Each point is reached from the start by the listed moves, each made 0, 1 or 2 times, or once backwards (-1), plus a little noise. Is the number of moves made odd or even? Then give how often each move was made.
In the rows, 128 means zero.

Moves:
(1): [160 138 155 126 103 115]
(2): [156 124 105 115 116 103]
(3): [120 137 129 124  81 154]
Start: [143 129 120 101 122 126]
Points:
[164 134  99  85  64 127] -> even (0, 1, 1)
[151 129  51  72  29 142] -> odd (-1, 2, 2)
[224 141 104  71  25  91] -> even (1, 2, 1)

Moves:
(1): [153 169 138 115 111 145 108 135 124]
(2): [116 143 118  94 129 122 116 126 138]
(3): [127 109 136 110 127 116 122 128 118]
(4): [137 127 126 136 106 108 139 136 142]
(5): [113 144 109 145 140 126 106 137 128]
(6): [101 136 129 134  95 133 113 140 104]
(7): [106 146 162 122 120 117 130 113 115]
(8): [118 129 131 109 150 157 131 149 126]
Start: [115 137 142 141 130 129 126 135 126]
Points:
[ 53 201 170 120 117 133  28 146  51] -> even (1, 0, 2, -1, 2, 1, 1, 0)
[113 200 224   7 119  99 116  87 130] -> even (1, 2, 1, 0, -1, -1, 2, 0)
[ 47 174 108  98 143 215  17 230  49] -> odd (1, 0, 2, -1, 2, 2, -1, 2)

Moves:
(1): [129 130 135 134 129 111 118 122 124 118 125 141]
(2): [147 126 119 148 124 120 105 137 129 116 147 125]
(3): [118 127 125 118 115 113 112 113 121 124 115 123]
(4): [138 126 127 117 124 135 111 129 151 154 135 131]
(5): [138 131 132 134 126 127 134 127 131 133 133 123]
(6): [126 135 131 125 134 129 125 124 125 149 148 128]
(7): [129 107 127 119 148 113 116 121 117 131 125 112]
(8): [139 141 146 122 123 129 111 133 111 122 136 132]
(9): [133 128 125 145 127 135 139 132 113 130 121 137]
(10): [131 120 135 118 109 141 118 118 140 132 137 143]
(11): [122 113 137 129 102 123 120 140 137 119 124 128]
(12): [137 110 105 120 118 114 135 134 134 123 133 120]
Start: [117 144 137 108 130 120 126 123 131 142 114 134]
Points:
[112 147 211 102 125 138 118  83  83 136 100 180] -> even (1, -1, 0, -1, 1, 0, 1, 1, 1, 2, 0, -1)
[ 93 159 182   9 140 122  42  70 145 249 130 106] -> even (-1, -1, 2, 2, 0, 2, 1, 1, -1, 0, 0, -1)
[137 120 141 121 192  69 131  91  82 112  94 103] -> even (1, 0, 0, -1, 2, -1, 2, 0, 0, 0, -1, 0)
[120 175 187 139  61 154 132 171  70 138 147 160] -> odd (-1, 0, 0, -1, 0, 2, -1, 2, 2, 0, 2, 0)
[ 91 173 196 152  90  75  93 120  40 128  93 146] -> even (1, 0, 2, -1, 1, 2, 0, 1, 2, -1, 2, -1)
[123 169 169  87  40 118  39 102  94  84 132 177] -> even (0, 1, 2, -1, -1, 0, -1, 2, 0, 2, 0, 0)

Moves:
(1): [133 123 130 135 139 125 133 128 128 128 136 127 134 115 132 141 138 121
 126 132 115 129 133]
(2): [125 134 137 112 136 127 116 125 131 130 131 132 126 136 136 128 131 127
 140 132 127 129 123]
(3): [123 142 130 131 117 135 134 127 135 133 133 130 117 114 120 135 123 130
 121 130 116 132 125]
(4): [134 126 132 118 124 131 114 108 129 134 134 146 126 124 120 129 147 124
 140 128 126 123 120]
(5): [135 123 125 129 112 135 136 122 120 125 129 116 126 129 132 136 115 148
 141 139 125 146 135]
(6): [131 129 133 132 140 125 134 131 127 118 130 126 123 122 121 133 127 118
 122 129 123 140 126]
(7): [132 125 120 123 128 129 124 131 138 132 125 124 126 132 120 124 131 137
 128 123 125 130 126]
(8): [142 129 113 131 118 122 146 135 123 119 120 130 129 125 126 141 111 140
 123 136 124 117 121]
(9): [129 141 136 127 125 132 111 127 132 117 113 110 127 113 129 127 125 123
 135 113 114 127 137]
(10): [123 118 117 136 122 147 126 136 129 127 136 128 137 124 128 145 123 128
 123 133 133 135 125]
(11): [138 142 129 128 135 135 121 130 125 123 124 124 130 124 123 128 127 145
 115 127 138 122 126]
(12): [123 118 124 121 114 120 141 115 128 133 143 135 135 126 124 120 136 134
 137 119 140 135 113]
(13): [129 130 139 132 128 121 133 131 134 128 129 133 143 128 119 137 119 126
 130 132 126 126 132]
(14): [133 129 128 128 128 123 124 126 123 133 143 126 120 125 131 119 120 127
 126 126 123 121 132]
(15): [129 116 137 123 133 142 129 125 133 123 125 125 118 122 135 133 125 128
 130 136 129 125 136]
(16): [118 126 126 133 137 117 128 119 133 119 132 125 126 133 125 129 133 126
 135 125 122 125 118]
(17): [137 129 120 126 114 118 125 123 133 137 134 130 131 135 131 126 120 124
 115 129 142 128 125]
(18): [126 134 117 130 127 131 127 138 135 125 123 126 135 116 132 122 133 132
 134 139 134 132 136]
(19): [116 120 128 120 134 130 116 128 127 127 119 131 129 123 128 126 125 128
 120 127 119 130 126]
(20): [131 125 126 129 129 120 123 136 124 130 140 138 113 115 133 135 128 125
 137 118 128 125 143]
Start: [130 136 120 142 133 132 126 118 137 119 126 128 122 144 129 119 133 112
 131 119 128 125 132]
Points:
[ 65 102 158 131 189 146  66 113 186  55  66  86 138  96 141 117 156  65
 183 117  86 150 167] -> even (0, 0, -1, 0, 0, 1, 0, -1, 2, 0, -1, 0, 1, -1, 2, 2, 0, 2, 2, 0)
[180 165 114 138 146 151 156 115 163 113 118 161  98  97  95 187 174  73
 109 155  57 125  98] -> even (2, 1, 2, 2, -1, 2, 1, 2, 0, 0, -1, -1, -1, -1, 0, -1, 0, 0, -1, -1)
[102  70 136 116 173 179  52  88 142 103 187 175  95 122 136 151 162 134
 211 147 144 127 148] -> even (-1, 1, -1, 2, 1, 0, 0, -1, -1, 2, 1, 0, 1, 1, 2, 2, -1, 1, 1, 2)
[137 127 178 106 152 249  37  78 130  94 149 115  45  93 144 192 148 129
 190 137  78 169 161] -> even (0, 2, 1, 2, 2, 1, 0, -1, 1, 2, 1, -1, -1, 0, 2, 0, -1, -1, 0, 1)
[178 101  56 131  94 156 133 183 138 120 151 118  96  72 190 161  53 171
 135 170 125 110 205] -> even (1, 1, 0, -1, 1, -1, 1, 2, 0, 1, 0, 0, 0, 2, 2, -1, 1, 2, 1, 2)
[124  96 126 108 119  79  96  55 183 145 135 151 112 187 110 108 139 100
 145  99 110  97 102] -> even (0, 0, 0, 1, 0, -1, 2, 0, 0, -1, -1, 0, 1, 0, 1, 2, 2, -1, 1, 0)
[163 120 139 101 159 107  62 146 138 112  93  84  79 122 169 115  73  92
 120  84  46  94 198] -> odd (1, 1, -1, -1, 0, 0, 2, 1, 2, -1, -1, -1, 0, 2, 1, -1, 1, -1, 2, 1)
[132 117 176 178 142 105 139 123 110  49 112  67  61  81 151 171  32 112
 188 110  15 104 226] -> even (0, -1, 0, -1, 2, 0, -1, 1, 2, -1, -1, -1, 2, 2, 2, 2, -1, -1, 1, 2)

Moves:
(1): [137 146 129 118 126 134 130 119 126 132 129 115 131 136 116 119 127 129
 138 144 149 118 129 128 125 141 121]
(2): [135 129 117 129 149 141 133 107 116 107 141 135 113 133 108 130 128 121
 130 135 118 141 125 121 107 126 122]
(3): [120 122 134 122 138 122 130 125 124 125 132 130 137 135 136 119 125 121
 131 130 130 133 138 123 143 130 129]
(4): [135 126 128 134 134 123 126 134 127 126 125 121 134 134 127 122 130 124
 136 127 130 121 121 122 131 133 116]
(5): [131 126 121 118 142 130 132 134 128 128 126 121 141 125 132 120 126 129
 122 138 131 130 130 125 127 133 127]
(6): [135 125 116 135 131 116 123 137 125 132 129 117 124 121 118 121 119 135
 124 131 113 130 125 133 129 125 130]
(7): [139 138 124 134 121 144 141 131 123 126 128 120 117 126 129 126 130 120
 146 108 125 138 133 134 123 133 136]
(8): [119 134 114 133 110 141 109 119 132 123 137 117 121 121 139 116 139 127
 124 153 129 131 116 139 125 123 123]
(9): [118 116 129 120 133 139 124 129 127 131 118 123 140 119 132 134 133 141
 129 130 133 129 132 135 145 134 142]
(10): [135 140 143 127 119 137 130 129 138 127 136 126 141 123 122 134 131 116
 121 130 125 115 124 131 138 119 122]
(11): [122 118 121 123 113 133 115 139 128 140 138 137 122 132 116 135 121 124
 142 134 127 118 125 126 134 126 133]
(12): [128 124 142 130 142 129 129 135 129 114 135 136 123 126 108 118 118 118
 124 114 127 117 116 123 122 127 136]
(13): [115 124 130 111 125 132 129 118 126 116 141 127 127 120 135 139 114 107
 135 118 130 126 118 142 118 124 134]
(14): [135 137 122 137 132 127 134 127 126 120 120 127 120 118 115 136 126 120
 135 120 126 128 129 123 130 142 124]
(15): [136 132 126 121 153 123 131 114 125 122 123 144 130 120 130 133 135 128
 118 133 119 113 139 136 125 122 128]
(16): [139 130 138 104 135 129 130 125 124 112 127 124 118 110 128 116 133 135
 127 129 122 134 117 128 135 127 132]
(17): [134 125 123 127 126 130 118 134 113 137 137 129 139 117 107 125 131 134
 133 139 137 118 124 111 140 125 131]
(18): [128 127 120 140 136 131 136 127 127 126 128 142 124 134 127 128 111 130
 128 125 130 135 123 132 129 128 121]
(19): [130 122 133 129 122 135 127 136 117 122 119 133 127 125 130 132 127 132
 126 125 135 130 132 129 130 137 117]
(20): [128 136 133 126 119 129 121 134 120 123 117 135 129 120 125 135 126 134
 137 126 123 135 132 123 133 117 136]
(21): [133 123 128 128 128 119 132 120 121 124 116 127 134 126 121 129 126 131
 127 122 115 133 124 122 122 128 127]
(22): [138 121 130 129 136 118 128 124 127 122 137 127 136 124 118 115 127 128
 144 126 123 137 136 127 127 127 127]
(23): [124 125 131 119 123 144 117 129 129 148 139 121 121 137 131 125 119 123
 133 126 140 125 137 119 133 141 123]
(24): [113 113 141 134 125 126 140 142 125 146 136 116 122 125 138 118 121 122
 143 125 126 133 126 137 133 127 136]
Start: [128 126 131 137 137 118 133 135 134 116 120 131 142 134 130 127 129 120
 129 121 134 118 137 140 131 113 124]
Points:
[124 167 102  80 134 187  54  24  97  56 198 161 108 101 103 151 170  47
 110 202 138  94 123  76 146 106  66] -> odd (-1, 2, 2, 0, -1, -1, -1, 2, -1, 1, 0, -1, 1, 2, 1, 1, 2, -1, 0, 0, 0, -1, 2, -1)
[141  91 113 128  84  65 103 176  86 101  11 121 197  27  85 222 125 191
 112  86  89 136 137 135 181 125 156] -> even (-1, -1, -1, -1, 0, 2, -1, -1, 2, 0, 0, -1, 1, 2, -1, 0, 1, -1, 2, 1, 2, 0, -1, -1)
[123  71 204  26 100 194 143 172  96  85  84 160 176  68 133 191 120 127
 141  69 109 113 114 150 195  94 171] -> odd (-1, 0, 0, 0, 1, -1, 1, -1, 2, 2, 2, 0, 1, -1, 0, 2, 0, 0, 2, 1, 2, -1, 0, 0)
[155  95  51 161 164 249 135 167 119 104 173 121  45 100 121  89 104 118
 138 163  83 162 118 209 117 130 102] -> even (-1, 2, -1, 0, 2, 2, 2, 2, 1, 1, 2, 0, -1, 0, 1, 1, -1, 2, 2, -1, -1, 0, 1, 1)
[174 187  91 146  79 187 108 129 160 148 114  65 141 106 130 136 153 100
 191 101 153 110 161 142 165 164 108] -> even (0, -1, -1, 1, 0, 0, 2, 1, 1, 1, 0, -1, 0, 2, 0, 0, 0, 0, -1, 0, 0, 1, 2, -1)
[165  84 162 102 130 112 136 138 118  82 185 132 124 113  56 142 104  70
 185 110  67 130  63 112 120  74  89] -> odd (-1, 2, -1, 2, 0, 0, -1, -1, -1, 2, 2, -1, 1, 0, -1, 2, 0, 0, 0, 0, 1, 1, 0, 1)

Moves:
(1): [120 118 120 135 117 140 121 116 143 136 136 126 134 147 129 114 118 148
 125 115 126 144 124 115]
(2): [121 132 146 125 129 126 134 114 115 136 123 140 138 131 123 127 123 123
 137 125 146 130 112 141]
(3): [130 125 130 114 138 119 127 140 121 144 120 112 139 125 108 133 117 136
 134 129 120 130 151 121]
(4): [121 125 141 117 141 130 119 126 141 116 131 137 115 139 121 129 136 120
 149 124 131 107 114 124]
(5): [128 119 128 133 138 124 127 124 124 130 118 124 130 135 119 131 142 148
 125 122 125 125 130 149]
(6): [124 138 120 117 119 123 127 116 125 127 142 118 130 129 144 125 141 132
 139 129 112 137 123 152]
(7): [138 127 143 122 137 148 116 123 135 119 115 119 118 119 114 137 101 127
 118 120 116 142 125 125]
(8): [129 128 129 123 120 127 134 124 128 122 129 137 138 119 131 134 127 138
 126 130 122 121 124 129]
(9): [149 139 134 139 127 123 123 115 131 122 129 135 131 129 137 128 135 135
 135 128 135 129 143 125]
(10): [128 125 129 133 117 125 103 136 134 112 117 140 133 121 115 123 113 117
 110 140 129 117 163 129]
(11): [128 137 128 133 141 115 147 131 134 130 122 128 131 133 140 121 121 127
 115 139 125 121 130 133]
(12): [148 114 105 125 136 138 122 122 127 129 141 121 145 114 124 114 128 123
 129 130 121 130 118 116]
(13): [119 151 140 130 127 129 122 114 101 137 125 114 137 142 140 132 126 125
 132 129 123 110 143 125]
(14): [133 133 142 140 118 122 120 123 136 135 134 127 135 122 123 124 142 117
 119 127 123 128 130 108]
(15): [122 130 118 120 134 126 132 127 120 121 135 118 121 113 120 116 131 135
 122 139 131 153 132 122]
(16): [135 144 126 126 127 131 129 127 136 124 115 136 132 138 120 129 139 121
 134 128 125 134 120 123]
(17): [115 128 122 130 120 112 123 120 126 132 110 114 129 124 123 127 116 139
 126 133 121 129 124 125]
(18): [135 123 131 124 127 113 130 136 125 100 133 118 127 139 122 132 122 121
 118 134 141 132 120 126]
(19): [135 119 140 114 137 117 122 138 119 128 120 133 118 129 131 127 120 134
 116 147 119 125 120 138]
(20): [141 106 109 124 114 142 136 118 144 135 138 137 118 145 123 144 134 114
 130 151 130 133 130 132]
(21): [127 131 121 147 128 123 132 126 118 127 139 130 133 135 119 120 124 120
 124 125 108 127 134 130]
(22): [117 119 133 133 121 128 143 142 123 116 123 128 138 122 137 127 136 123
 138 138 130 133 132 132]
(23): [124 134 125 148 130 129 117 137 121 134 139 130 143 126 135 150 129 132
 132 131 122 132 123 128]
(24): [121 115 119 116 137 124 127 109 125 129 121 136 130 134 130 134 131 126
 124 108 124 144 130 114]
Start: [135 128 118 121 138 147 124 123 139 135 110 151 137 114 105 113 145 123
 140 142 129 141 152 119]
Points:
[170  29 111  41 183 193  45  82 211 112 117 122 144  42  31 159 168  93
 163  58  61 146 117  55] -> odd (-1, -1, 1, 2, 1, 1, 2, 1, -1, 0, -1, 2, -1, 2, -1, -1, 0, 0, -1, 0, -1, 0, 0, 2)
[ 83  63 108  81 160  72 148  64  47 190  54 168 113 165  73 119 128 182
  50 157 113 149 175 158] -> odd (0, 1, 0, -1, 2, -1, -1, 1, -1, 0, 0, -1, 1, 0, 1, -1, 1, 0, 2, 1, 1, -1, -1, 2)
[165 132 249  64 154  67  50 177 174  50  55 179 130  76  35 116 174 145
 152 180 146 144 199  67] -> odd (0, 0, 2, 2, 0, 0, 0, 1, 2, 1, -1, -1, -1, 2, 1, 1, 0, 1, 2, -1, -1, 1, 0, 0)

Moves:
(1): [132 126 141 121 138 130 125 118 117 137 148 117 127 137 150 134 124 142
 134 140 133 117 112 136]
(2): [126 121 138 121 125 128 132 130 130 139 112 126 122 122 134 128 124 131
 128 113 127 135 124 140]
(3): [116 115 135 119 130 121 136 117 126 142 125 117 139 134 141 119 128 121
 130 153 127 149 131 133]
(4): [130 123 115 132 128 129 131 136 136 125 129 121 126 119 128 128 130 118
 124 131 127 132 129 133]
(5): [128 133 118 139 121 123 123 129 123 126 133 140 126 124 119 131 132 140
 129 130 114 135 126 130]
(6): [136 127 128 116 124 122 128 132 138 127 117 133 120 121 133 123 122 130
 153 128 143 112 145 122]
(7): [130 133 148 127 133 118 125 136 130 140 112 140 151 132 129 122 138 135
 127 139 119 142 119 127]
(8): [126 123 133 128 132 144 130 125 150 121 116 124 125 124 132 123 118 121
 132 147 115 144 120 138]
(9): [139 123 127 128 125 127 126 118 137 148 132 127 142 129 127 127 132 142
 127 113 119 128 139 115]
(10): [129 135 143 114 127 121 120 122 113 136 128 125 123 126 122 124 136 136
 138 128 137 129 111 126]
(11): [139 125 121 129 132 128 124 124 125 120 127 141 123 128 130 120 124 124
 118 127 132 127 141 123]
(12): [128 123 132 127 135 130 121 121 126 124 121 134 145 127 117 136 128 118
 123 126 117 120 126 128]
(13): [133 128 125 136 125 133 136 121 131 129 129 135 130 120 115 114 130 125
 125 121 120 123 139 123]
(14): [128 131 126 114 126 129 125 130 123 135 120 132 130 125 130 134 124 132
 122 138 130 122 136 126]
(15): [119 127 134 137 134 120 130 111 129 127 139 119 122 128 147 131 124 119
 131 124 139 128 127 115]
(16): [132 120 125 134 126 130 122 132 137 122 146 127 123 123 114 123 128 127
 120 119 122 111 133 132]
(17): [127 119 117 143 111 129 128 132 120 119 125 129 125 119 129 116 121 129
 122 111 121 130 126 133]
(18): [129 136 123 109 133 144 122 132 135 145 152 128 141 121 111 131 130 117
 115 117 127 125 124 145]
(19): [138 138 126 123 120 131 127 133 120 127 129 132 125 133 119 125 122 121
 123 130 114 128 130 132]
(20): [121 120 137 134 124 134 124 129 130 131 125 122 122 129 131 130 132 122
 134 128 127 129 118 135]
(21): [138 110 129 136 129 122 135 133 144 136 128 140 136 127 126 130 124 140
 114 146 141 137 120 135]
(22): [133 128 118 122 121 132 127 118 135 124 135 130 124 121 124 115 134 123
 118 118 125 111 121 145]
(23): [120 133 143 120 136 136 140 113 123 114 129 128 135 117 134 144 140 106
 117 131 140 147 129 129]
(24): [132 124 128 122 139 128 130 121 129 125 139 141 134 133 132 125 133 123
 121 127 122 127 123 115]
Start: [133 147 111 129 141 150 128 124 127 120 120 139 107 124 131 121 127 139
 119 118 113 136 131 129]
Points:
[163 144 179  56 174 158  75  86  91 152 192 224 133  97 146 160 149 162
  76 151 161 102   7 182] -> even (2, 0, -1, -1, 2, 1, 1, 0, -1, 2, 1, 1, -1, 2, 1, 0, 1, 2, 0, 2, 2, 1, 1, 2)
[208 125  85 159 105 153  87 122 191 101  71 195  84 106  56  82 130 131
 129 100  49  83 115 147] -> even (-1, 0, -1, 1, 1, 1, 0, 1, 1, 1, 1, 2, 0, -1, 0, 0, -1, -1, 2, 2, 1, 2, -1, 0)
[146  63 105 100 187 182 137 143 190 158 101 157 154 135 164 114  90 125
  78 229 128 154  93 195] -> odd (1, 0, 1, 1, -1, 0, 0, 1, -1, -1, 1, 1, 0, 1, -1, -1, 0, 1, -1, 1, 2, 0, -1, 1)
[176 144 127 114 188 161  97 144 209 112  92 135 142 105 149 121 130 126
 166 134 115  73 183 106] -> even (1, -1, -1, 2, -1, 2, 2, 1, 1, -1, 1, 1, 0, 0, 0, 1, -1, 0, -1, 0, -1, 0, 0, -1)
